Each row of a before or after table is a point. One or more steps were done to the points. Then noise was added and the rows were shuffled. The steps act on columns, c1 being the first. Name the steps. A step turns or swaps two columns, mirrors them in a line or flattens them onto one, adds a multiple of one to another, or multiplies or shifts one. Angles are multiples of 10 degrees, from the lower column toward the higher: turns from -170 to 170, lines from 10 to 170 but not 90. Use the fewest steps. Two steps may share a column if one is a turn and the other turns, adds or multiplies; they go together, in the order done. Otherwise the lowest column goes first.

Before, 9 rows:
[[ 39   4]
 [-58 -38]
 [-26 -32]
 [  3  19]
 [  4  55]
 [ 33  13]
 [ 26   1]
 [-37   9]
 [-82  66]]
After:
[[-51  93]
 [-19 -30]
 [ 36  20]
 [ -4 -25]
 [ -4  38]
 [ -9 -37]
 [-19   0]
 [-55   6]
 [ 49  51]]
Steps: mirror c1 and c2 in the line at 130 degrees

Before (9 x 4):
[[-99  -4 -33  41]
 [-12  24  20  74]
 [-42  -3  18 -23]
 [-13  -9  39  53]
 [-13 -40  27 -32]
 [ 12  39  12  25]
 [-15  82  -5 -72]
 [ 49 -33  26 -16]
 [ 34 -18  30  17]]
After (9 x 4):
[[  38   -8  -13   54]
 [  19   24  -12   72]
 [  17   -3  -42  -23]
 [  13   40   11   24]
 [  30  -19   33   17]
 [  27  -40  -13  -33]
 [ -34   -5 -100   41]
 [  -5   82  -15  -73]
 [  24  -34   50  -16]]
Steps: swap c1 and c3

Before:
[[  2  28  -4 -43  39 -25  21 -49]
 [-39  23 -27  19 -54 -81 -43  -3]
 [ 19  22 -54 -10 -22 -72  45  11]
 [-42  13 -28  50 -37  51 -73   1]
 [ 28 -20 -66 -24   9 -33 -20  -9]
 [-45  28 -26  59   1 -41 -53  35]
 [ 90 -38   6 -20  23  20   5 -40]
 [ 62  17   9 -46  27  44 -37   2]]
After:
[[-36  13  32 -26 -48 -81 -45  -6]
 [ 23   3 -31  31  11 -69 -18   5]
 [-45 -23   5 -75   2 -51 -53  -5]
 [  1  54  11  31  39 -23  20 -29]
 [ 21  -5   9  -3 -22 -88  43 -29]
 [ 58   4 -23  31  26  42 -34 -41]
 [ 91  23  -9  40  26  19   4  34]
 [-45   0 -58 -48 -35  22 -74  18]]
Steps: turn c2 and c8 by 70 degrees; turn c4 and c8 by 150 degrees; turn c3 and c6 by 40 degrees

Before (9 x 11):
[[-17 -48   3 -23 -54  33  53 -54   6 -30 -30]
 [-41  23 -26  48   8  15  46 -21 -59 -20  25]
 [ 44 -25  23   6 -56   3 -69 -26  24  20  43]
 [ 21 -34  -2 -28 -39 -45 -32  -5  51   4  50]
 [ 24  36  11 -70  51 -51 -68 -35 -32 -29  53]
 [ 69  34  26  -9  41 -44 -54  37  24 -25   6]
 [-31  34  34 -24  -1 -39   7  38 -27  12 -34]
 [  5  37 -71 -27  38   7  46  42 -45  34 -28]
 [ 76  51 -10  11 -58  -5  37 -46  10  83  44]]
After, 9 rows:
[[ 25  36 -45 -13  37  43  45   8 -47 -63 -34]
 [  2  31  -4 -38  -2  32   6 -42 -28  36 -35]
 [ 38 -35  -4  -1 -40  -8 -31 -44  46  -4  51]
 [  7 -50  25 -28 -52 -53  55  32   7   1 -32]
 [-64  26  12   0  10 -21  43  16 -62 -26  27]
 [ 23 -25 -16  38 -54 -24 -68  -2  27  26  40]
 [ 69  38  29 -26  47 -34 -68 -48 -31   9  52]
 [ 41  46 -85  64 -60 -46  34  -6  11   5  47]
 [ 49  33  29  54  41  38 -51 -42  24  27   2]]
Steps: turn c1 and c4 by 50 degrees; turn c3 and c10 by 80 degrees; swap c6 and c8

Before (14 x 14):
[[ 25 -28 -67 -52  41   6  -5  37  -7 -45 -50   7  28  60]
 [-16 -40 -50  13  41  60 -23  10  20  -8 -49   4 -25  20]
 [ 42 -44  31  42 -55  64  56  -8 -26 -23   0  41  -5  44]
 [ 70 -36 -40  13  -6  11  25  34  63   7 -38 -51  58   2]
 [ 56  39 -44  15 -20 -20 -23 -24 -10  74  34 -15  15 -30]
 [ 15  33 -39 -18  27  79 -22 -13  15  11  50  32 -14   1]
 [-14  62 -37 -10 -40  10 -19 -52   9  25 -31 -13  54  14]
 [ 40  26  -4  55 -49 -16  48  17 -59 -30  18  13  78 -51]
 [-35  -8 -47 -20 -63  74  64  22 -23  28 -25 -13  22 -64]
 [-48 -39  25  49 -60  40 -41  28  46  -3  49   5 -10  -1]
 [ 66 -23 -77  35 -75 -13  28 -27  53 -29 -16 -48 -22  45]
 [  4  66 -30 -47 -51  44 -35 -48 -46 -15 -60 -33  19   0]
 [ 62 -22   5 -20   1 -17 -25 -73  38  -1   9  -1 100 -21]
 [-25 -51  18  53  37  25 -14  17  -8   9  49 -38  44  12]]
After, 14 rows:
[[ 59  39 -47  12 -21   4  -2 -24 -11  67  40 -19  15  51]
 [ 38 -40  31  43 -53 -47  45 -10 -25 -62 -29  42  -4  -8]
 [ 37  22  -4  55 -49  61  50  20 -60  -4  -5  13  78   3]
 [-25 -50  16  49  38 -21  10  20  -9 -18  52 -41  47  15]
 [-13  63 -38 -12 -43 -27 -34 -51   4   8 -12 -14  55  18]
 [ 71 -40 -43  15  -9 -14   5  38  59  -4 -41 -54  58  12]
 [ 66 -22 -77  36 -76 -26   9 -28  54 -11 -29 -55 -25 -50]
 [ 60 -17   3 -17   2  23 -19 -74  36  10  22  -6  99   0]
 [ 14  28 -38 -17  26 -28   3 -12  10 -54  53  32 -17  49]
 [ 30 -31 -66 -60  43 -33 -31  33  -7 -38 -38   7  32 -60]
 [-12 -44 -48  14  44 -35 -43  12  20 -46 -27   3 -25  22]
 [-50 -39  22  44 -59 -10  -6  30  46 -34  62   5 -13  18]
 [  4  66 -30 -48 -49  -7 -58 -47 -47 -39 -38 -35  22  17]
 [-35  -6 -46 -18 -63  19  44  17 -25 -40 -53  -9  23  90]]
Steps: turn c6 and c10 by -50 degrees; turn c6 and c14 by 120 degrees; turn c7 and c11 by -30 degrees

Before, 10 rows:
[[ 36  33   3   3  17  42 -82  22 -51  19   2 -58 -36  16  49 -16  -8  -9]
 [-22 -38  -5   3  -4  32  11 -48   9 -65  23  16  72 -49  -9  37  14  24]
 [ 29 -34 -25 -38 -14 -44  31 -35  18 -22 -46  68 106 -44 -15   5  29  29]
 [-13  17   2 -31 -29 -23  15 -22   8 -10   7  11  35 -42 -64 -41  37  62]
 [ 15  29  27 -18 -42 -18 -41  58 -30  11  -8 -77  12  18  25  14  -9 -36]
 [ 23 -33  21 -18 -41 -29 -42  13 -54  28   9 -52  58 -35 -10 -29 -46  19]
 [ 59  36 -55  74  46  -6  74 -81  34 -41  98  14  31  26  62  89 -41 -55]
 [ 33  66 -16  -8  18  75   8 -18 -20  23  -2 -51 -19  10  28  48 -53 -32]
 [ 18  -6 -41 -58 -38 -33   0 -34   1 -46 -31 -37  37  -1 -25 -26   5  56]
 [ 23  80 -19  58  52  41 -22  14 -34 -17  -3 -60 -31   6  11  64 -44  25]]
After, 10 rows:
[[ 12 -59 -73 -29   2  -6 -12  57 -35 -44 -10  21  11  11  26  15   0 -35]
 [ 62  21  19  75  18  -7  80 -78  37  63  98 -60  28  33  66  87 -44 -60]
 [ -7  -8   0 -33   9 -25  17 -18   7 -31  10   2  34 -39 -62 -45  36  65]
 [ 37 -78 -57   9 -11  44 -44  28 -44   8  -7   3 -39  19  51 -16 -14 -10]
 [ 26 -75 -58  61  -2  40  38  21 -37  48  -7 -19 -28  11  12  64 -44  30]
 [ 39 -44 -52 -12 -17  81  57 -20 -25   9  -3 -12 -19  10  33  40 -53 -32]
 [-23  36  23  -1  45  29 -27 -45  15  22  24 -15  73 -43 -13  38  16  26]
 [ 34  45  71 -41  14 -36  -5 -34  19  -8 -47 -19 106 -49 -12   2  32  37]
 [ 22   1 -39 -53  41 -36  -6 -28  11 -16 -33 -37  36  -3 -30 -19   5  54]
 [ 21   1 -51 -13  -7 -36 -50  17 -60 -50  12  27  59 -38 -11 -28 -36  24]]
Steps: mirror c2 and c7 in the line at 70 degrees; swap c3 and c12; turn c5 and c10 by 110 degrees; multiply c5 by 0.7

Before, 12 rows:
[[ 28  24  38  -5  -1  62  22  53 -31   8   1   2  48  -2  12 -28 -34  32
   69 -24  27  -4  -3 -41]
 [  7 -47  67 -23  19  75 -23 -86 -18 -13 -36   4   0  49  11  17  41 -47
  -12  56  28  42  21  32]
 [-85 -28   6   5 -26  58  17  21  35 -24  -1  -1 -64 -35  71 -14  20  -9
  -42  61  19   2   0  12]
 [-66 -25 -24  -6 -13  35  61  23  -6 -45  53 -23 -75  32   8 -30 -39  32
  -33  72  24  19  14 -26]
 [ -5 -23  -5 -68  94  49 -57 -86 -68  -2 -28 -32  40  39  20  13  38 -47
    2  -3  32  39  12  78]
 [  5  32  27 -62 -46  64  -1  20 -31  -3 -40 -33  36  36 -24  34  13  87
   53 -43   8   0  13 -18]
 [ -6  36  58 -14 -44  32   6  26 -17  59 -43  23 -11  33 -26 -19 -22  39
   39 -71  19  20  27  -5]
 [ 13  17  23   5 -79  23 -19  29 -71   4 -36  30  11 -13  18 -44   4  69
   33 -12  -3  25 -14 -23]
 [-18  -7  44 -33 -27  48   2   5 -75   3 -46  35   3 -24 -44  18  27  27
   81 -57  -9   8  16 -32]
 [-35 -51 -27  31 -19  35  65  84  51 -20  -9  49 -73  11  16 -19  -6  41
  -20  87   8  20   1  27]
 [-25  23 -23   9  -5 101  77  23   6 -19  33  30 -94  13  22 -21   5  28
  -43  66  26   9 -16  25]
 [-66  -4 -39   1  14  61  47  25  15  24  25  15 -43  46  51 -38  37  11
   -4  96  19  32 -11 -31]]
After:
[[-26  27  22  10  10  99 -49  -5   3 -68  36  24 -94 -27  22 -24   4  31
  -39  70  25   8 -18  25]
 [-15  -9 -46 -33  22  45   4 -18 -72  -8 -46  33  -1   6 -44  20  29  20
   81 -59  -8   7  17 -33]
 [ -9  35 -63 -14  36  31  71   6 -19 -32 -44  22 -12 -48 -28 -13 -24  41
   38 -69  15  19  29  -8]
 [  3  30 -39 -60  38  69  -4  14 -30   2 -38 -28  37 -36 -26  37  13  92
   55 -47   7  -5   7 -19]
 [-66 -23  20  -5  16  36 -77   5  -7 -31  50 -22 -67 -40   7 -30 -35  30
  -32  72  25  19  16 -23]
 [ 29  24 -35  -3  -5  59   5 -36 -33 -26   4   2  55 -46  11 -28 -32  35
   75 -27  30  -5  -3 -43]
 [-35 -46  25  32  23  31 -50 -47  55 -54  -6  53 -76 -72  15 -23  -9  36
  -18  82   5  20   0  28]
 [-60  -6  40   8 -12  59  13  20  15 -54  27  17 -46 -51  48 -39  37  12
    5  96  18  32 -13 -30]
 [ -1 -23  17 -70 -95  53  20  83 -67  57 -28 -32  37  39  18   8  34 -49
    7  -1  31  37  10  73]
 [-85 -30 -11   6  28  59 -35 -45  34  -9  -7   1 -64   4  72 -17  26  -8
  -38  63  20   0  -1  10]
 [  5 -48 -63 -20 -36  76  -5  93 -20  28 -40   2  -3  28   9  21  41 -45
  -10  57  26  42  19  39]
 [ 16  17 -32   6  82  25  10 -28 -68  14 -34  26  13 -17  15 -44   7  69
   36  -8  -2  25 -10 -23]]
Steps: turn c3 and c5 by -170 degrees; multiply c10 by 1.3; turn c7 and c10 by -110 degrees; turn c8 and c14 by -130 degrees
